Each row of a before or after table is a point. The points were changed in one or more steps. Then noise was added and the rows were shuffled. The steps act on columns, c1 being the first. Write out the steps. A step turns or swaps two columns, mirrors them in a line or flattens them onto one, adds a multiple of one to another, or multiplies or shifts one. Angles are multiples of 10 degrees, from the lower column toward the higher: turns from -170 to 170, lines from 10 to 170 but not 90. Use the fewest steps. Two steps may share a column if one is a turn and the other turns, adds or multiplies; they go together, in the order done. Otherwise the lowest column goes first.
(in the rows, 128 means zero)

Before (12 x 3):
[[187 170 111]
 [ 78 173 187]
 [104 177 169]
 [161 132 106]
 [132 165 177]
 [106 158 172]
 [126  89 138]
 [163 140 114]
 [134 173 187]
 [154 132  70]
 [101 135 178]
 [ 90 101 166]]
After, 12 rows:
[[ 52 100 166]
 [ 84 159 171]
 [137 164 178]
 [ 80 176 168]
 [ 74 136 179]
 [194 132 106]
 [198 141 114]
 [140 173 186]
 [180 131  70]
 [ 27 173 187]
 [246 170 110]
 [123  88 138]]
Steps: multiply c1 by 2

Before (9 x 8):
[[169 108 123 162 156 179  96 115]
 [ 77 206 121  72 122 164 106 200]
 [131  89  77 178 165 126 123 139]
 [ 64 202 106  51  28 178 108 136]
 [123 139  79 212 184 176 106 104]
 [116 106 125 166 173 187 182 128]
 [117 126 143 218 138 149 108 160]
 [ 37 156 193 120 126 102  36 116]
 [132 182 145 162 165 100 147 142]]
After (9 x 8):
[[100 141  79 194 186 160  80 134]
 [144 187 142 172 169 120 155 128]
 [188 206 123  69 120 146  86 193]
 [ 94 153 195 155 128  56  61 218]
 [122 108 120 159 153 154  72  90]
 [125 106 125 163 171 207 140 141]
 [153 125 144 227 143 141  98 145]
 [138  88  77 156 167 125 125 130]
 [122 195 100  40  34 159  85 193]]
Steps: turn c1 and c8 by -80 degrees; add 0.5 times c3 to c4; turn c6 and c7 by -30 degrees

Before, 13 rows:
[[141  63 149 101 121 129 103  99  32 135 160]
 [123  76  76  79  68 192  97 114  86 147 162]
 [ 98 104 122 117 175 109 147 151 104 116  74]
 [195 101 133 111 133 151 184 169 167  82 108]
 [199 149 113 125 161 180 180 150 148 120 158]
 [188  92  80 162 146 139 163 174 143 100 161]
 [168 141 125 150 157 174 138 194 147 115 106]
 [104 117 147 163  92 124 133 154 119 121 110]
 [112  74 157 177 146 119 158 142 158 183  95]
 [166 120 102 161 138 167 158 111 136  91 102]
 [129  75 127  74 131 122  71  75  99 107 209]
 [164 108  95  65  96  95  86  85  72 139 163]
 [143 131 110 119 130 153 191 148 122 108 158]]
After (13 x 11):
[[185  63  52 102 121 135 103  97 157 121 175]
 [ 85  73 126 179 147 180 158 143 112 107  73]
 [172 149 152 125 160  95 179 152  70  87 121]
 [202 106 116  64  97 154  86  85 143 150 192]
 [176  76 142  80  69 115  95 114 173  62 183]
 [161 120 152 160 139  78 157 112 107 113  81]
 [108 116 107 161  91 124 134 154 142 135 109]
 [146  76 112  74 130 113  71  76 141 143 248]
 [143 101 151 111 134  76 183 169  54 131  71]
 [181  92 174 160 145  99 163 175  96 133 137]
 [126 104 117 118 173 127 147 150 166 151  61]
 [144 142 143 150 157  94 138 195  89  95 100]
 [149 131 138 120 130  98 191 146 129 115 114]]
Steps: turn c3 and c9 by -140 degrees; turn c1 and c9 by -50 degrees; turn c6 and c10 by -120 degrees; add -0.7 times c7 to c11

Before, 13 rows:
[[127 199  76 142 123  87 132 127 136 135 183 144  96 140  78 124 140 187]
 [103 104 143 135 173 182 121 202  52  96 115 143  74 105 105 145 142 156]
 [ 66 105 120 158 180 151 132 180  39 119  68 164  95  94 108 136 135 106]
 [ 99 142 151 145 159 137 120 147 105 112 137 172  55  90  85 114  92 129]
 [123 179 129 109 136 104 142 149 133 158 174 128  88 131 100 139 188 120]
 [123 138 159 142 134 135 125 172 123 166 169 140 146 175 147 134 116 123]
 [131 128 125 147 106  92 129 160 166 170 151 127 103 135  69 127 153 158]
 [157  99 154 114 179 116 174 145 129 161 173  87 155 178 128 131  88 105]
 [130 109 143 188 194 169 141 162 102  92  87 168  94 107 120 137 154 113]
 [150 141 168 149 119 114 158 149  95 120 170  88 130 169 112  83  97 102]
 [133 187  82 106 110 128 112 115 128 141 138 148  31 142  92  54 125 166]
 [122 189 113 120 127 107  82  78 147 143 174 130  93 119  63  50 150 184]
 [134 151 110 143 149  94  99 178 152 141 164  95 113 125 125 134 133 122]]
After, 13 rows:
[[158 137 153 103 176 117 122 145 133 122 180  84 152 173 118 130 180 105]
 [139 166 111 153 149  95 127 178 153 117 145  99 117 122 129 134 131 118]
 [134 180  82  83 107 127 142 119 129 122  98 151  36 145  88  57 138 169]
 [127 216  72 155 126  89 134 128 135 111 130 144  97 141  84 125 126 186]
 [ 67  72 122 190 178 151 132 179  37 131 100 163  95  97 113 136 119 102]
 [101 147 155 162 162 137 141 148 105 165 131 173  54  87  79 113 145 130]
 [125 158 160 153 132 136 126 173 125 106 155 145 147 170 144 133 162 121]
 [104 106 145 147 175 179 139 204  45 148 132 143  79 101 106 148  98 159]
 [126 194 126  94 138 105 134 150 128  69 133 125  85 129 114 140 100 119]
 [129  86 143 251 194 169 137 162 103 135 110 166  97 110 124 136  86 113]
 [120 201 113 112 126 111 129  75 149 101 124 132 104 119  70  48 122 184]
 [131 144 124 165 107  94 133 163 165  80 144 133 107 133  73 133 136 161]
 [153 166 167 172 118 114 130 150  92 149 152  87 128 168 102  81 143 102]]
Steps: turn c2 and c11 by -40 degrees; multiply c4 by 2; flatten c7 and c13 onto the line at 100 degrees; add 0.3 times c17 to c15; turn c10 and c17 by 140 degrees

Before:
[[137  83 144 176 134  89 152 115 156 136 149 139 117 132 122 137 130 108
  130 114 115 154 116 143 130 138 122  83 135 144 131 128]
 [147 113 137 116 166  96 124 166 158 126 129 112 130 142 138 119 131 122
  143 123 146 140 108 152 134 141 161 146 147 141 129 139]
 [141 158  98 131 126 152 117 116  89 127 130 126  93 122   7 146 127 111
  148 142 109  99 121 114 151 132 103 145 136  97 124 146]
 [140  90 139 113 125 103 131 134 116 134 130 128 127 139 130 150 132 111
  116 113 119 130 155 102 152 138 102 118 115  41 127 143]
 [140  93 143 126 160 130 120 158  81 127 122 111 117 123 125 146  98 149
  148 107 164  98 133 157 155 136 168 100 127 140 122 145]
 [144  99 145 137 120 134 136 132 158 128 121 134 103 119 100 138 118 158
  128 130 130 135 122 158  95 114 108  97 117 151 133 140]
 [123 107 134 108 120 108 129 116 113  86 130 201 123 137 114 139 135 117
  146 147 143 154 106 145 151 138 150  97 122 144 140 141]
 [ 85  96 133 131 132 120 124 116 162 135 142 133 112 110 118 104 128 140
  121 150 113 138 121 140 148  98 131 166 121 149 138 144]
 [143 142 136 137 125 125 130 125 121 123 139 113 129 164 133 136 125 136
  132 106 180 148 104 120 142 134 133  93 121 142 130 133]
 [ 75 113  78 132 122 109 132 118 118 131 123 125 109 121 132 150 128 109
  131 112 110 127 112 151  83 127 100 102 139 151 138  85]]
After, 10 rows:
[[ 78 184  78 107 121 111 132 118 121 133 121 122 111 119 134 150 128 105
  133 108 112 126 114 138  83 130  98 105 138 148 156  84]
 [123  75 133 101 119 111 131 115 113  87 130  61 122 135 113 138 136 112
  147 148 143 153 105 118 150 135 150  96 123 144 166 139]
 [139 142 145  96 158 130 119 158  78 127 117 119 118 122 124 151 100 154
  148 105 164  98 133 136 158 135 168  97 123 138 108 143]
 [143 177 145 100 118 136 137 132 157 129 120 108 103 118 101 137 115 165
  127 131 127 132 122 146  92 114 106  99 116 152 140 138]
 [145 145 139 103 166  97 124 168 161 128 127 130 128 141 139 115 132 121
  143 119 147 142 105 127 136 142 160 151 150 140 129 138]
 [143 116 140 137 124 124 126 126 119 125 141 150 128 162 132 135 125 142
  131 110 180 148 108 133 143 133 132  94 121 144 136 134]
 [136 155 147 130 131  87 151 110 155 134 151  90 117 133 119 136 130 104
  132 116 113 152 116 180 132 136 123  86 135 145 137 127]
 [139 132 136 148 124 100 134 136 118 133 133 101 124 141 131 149 135 108
  115 113 120 129 154 102 151 140 102 118 116  41 127 142]
 [142  86  95 146 129 153 116 114  91 128 133 146  90 123   9 146 127 106
  150 141 109  96 124 126 149 131 101 144 142  99 119 146]
 [ 84 130 132 120 134 118 121 115 159 135 143 105 111 110 119 104 125 142
  121 150 112 139 123 135 144  99 132 164 122 148 156 144]]
Steps: turn c2 and c12 by 140 degrees; add -1 times c25 to c2; turn c4 and c24 by 70 degrees; multiply c18 by 1.3; multiply c31 by 3
